Each row is a point. To make a cloud, some directions were put in groups of two or more. Within a group, all points are equally far from the middle, so they leave a hole (a ring in 2 directions, a hollow ball in 3). The other directions are filled evenly. Then the cloud was stretched, turned, moved and blurred a little. How many holes are there, and how many directions does each take, smallest first?

Cloud:
[[.48,-.05,.29],
[.44,.41,-.06],
[.53,-.03,-.50],
[-.36,.15,.33],
[.44,-.16,-.09],
[-.32,.33,.28],
[.43,.47,.11],
[.55,.30,.07],
[.57,.12,.03],
[-.10,.37,-.52],
[.48,.25,-.41],
[-.19,.45,.08],
[-.35,.16,.39],
[.53,.13,-.50],
[-.29,-.09,.17],
[.55,.15,-.25],
[-.35,.26,.08],
[.26,-.19,.28],
[.47,-.07,.22],
[.53,-.04,-.33],
[-.12,.34,-.58],
[.07,.40,-.53]]
Holes: 1 (2)

Cloud:
[[-.15,.16,-.13,-.63],
[-.30,-.42,-.17,.81],
[.40,-.30,.35,.14],
[-.43,.24,-.20,-.36],
[-.28,.34,-.07,-.76],
[.25,.14,.35,.50],
[-.66,.05,.06,-.36],
[-.54,.26,.14,-.47],
[.32,-.05,.33,.32],
[-.14,-.47,-.49,.79],
[-.29,-.37,-.11,.09],
[-.11,-.53,-.57,.00],
[.20,.22,-.10,-.06],
[.27,.14,-.13,.77],
[-.12,.37,.49,.07],
[.16,.35,-.22,.05],
[-.38,-.40,-.35,.46],
[.31,.08,.35,.12],
[-.28,-.31,.04,-.18],
[-.25,-.13,-.15,.05],
[.18,-.25,.38,.17],
[.58,.29,-.03,-.04],
[-.28,-.23,.03,-.38],
[.33,.26,.56,-.09],
[.37,-.42,.00,.19],
[-.33,-.27,.05,.38],
[-.42,-.12,-.65,.42]]
Holes: 0

Cloud:
[[-.09,.08,.41,-.20,.47,.44],
[.59,.28,.24,.31,-.23,-.17],
[.12,-.05,.56,.10,-.28,-.34],
[.17,-.41,-.05,.11,-.07,-.86],
[.60,.14,.16,.06,.51,.10],
[-.26,.27,.45,.36,.07,.20],
[-.02,.36,.07,.63,-.27,-.35],
[.27,.45,-.22,-.30,-.37,.38],
[.78,-.10,.13,-.05,-.22,.02],
[-.60,.17,-.19,.03,-.55,.14],
[.52,-.30,-.12,-.17,-.48,-.38],
[.11,.43,.43,.01,-.02,.45],
[.55,-.11,.06,-.56,.22,.40],
[-.64,-.09,-.02,.28,.14,.17],
[.10,-.31,.08,-.78,-.13,-.18],
[.67,-.16,-.16,-.14,.21,-.59],
[-.47,-.41,.18,-.21,.17,.03],
[-.04,.42,.46,-.41,.21,-.02],
[-.32,.22,-.58,.26,.00,-.38],
[.76,-.13,.19,.02,.20,-.41],
[-.07,.40,-.29,-.03,.36,.27],
[.51,.08,.32,.45,.23,-.02],
[.20,.16,.42,.20,-.42,-.50],
[-.12,.46,.23,-.03,-.09,.59],
[-.22,.37,-.14,.21,-.06,-.66],
[.57,.13,-.03,-.62,.07,.19],
[.28,.09,-.53,-.31,-.59,-.05],
[-.31,.06,.43,-.12,-.40,-.49],
[.26,-.48,-.07,.12,.52,-.66],
[.24,.04,.65,-.29,-.12,-.20],
[.35,-.28,-.23,.44,.09,.35],
[.24,.01,.15,-.31,-.17,.65],
[.23,.54,-.23,.14,.02,-.09],
[.15,.14,.30,-.69,-.01,.40],
[.13,.00,-.71,.41,-.25,.13],
[.15,.52,.02,.42,-.44,-.06],
[-.08,-.61,-.53,.16,.35,-.10],
[.03,-.05,-.59,-.65,-.05,.01],
[-.02,.07,-.10,.76,.20,-.32],
[-.41,.22,.43,.17,-.19,-.52],
[.45,.06,.32,-.21,-.53,-.09],
[.15,-.58,-.33,-.50,-.05,.11],
[-.13,.57,-.24,-.07,-.17,.40],
[.45,.21,-.26,-.51,-.07,.40],
[.19,.33,-.07,-.18,.15,-.57],
[-.12,.01,.64,-.35,.21,-.32]]
Holes: 1 (6)
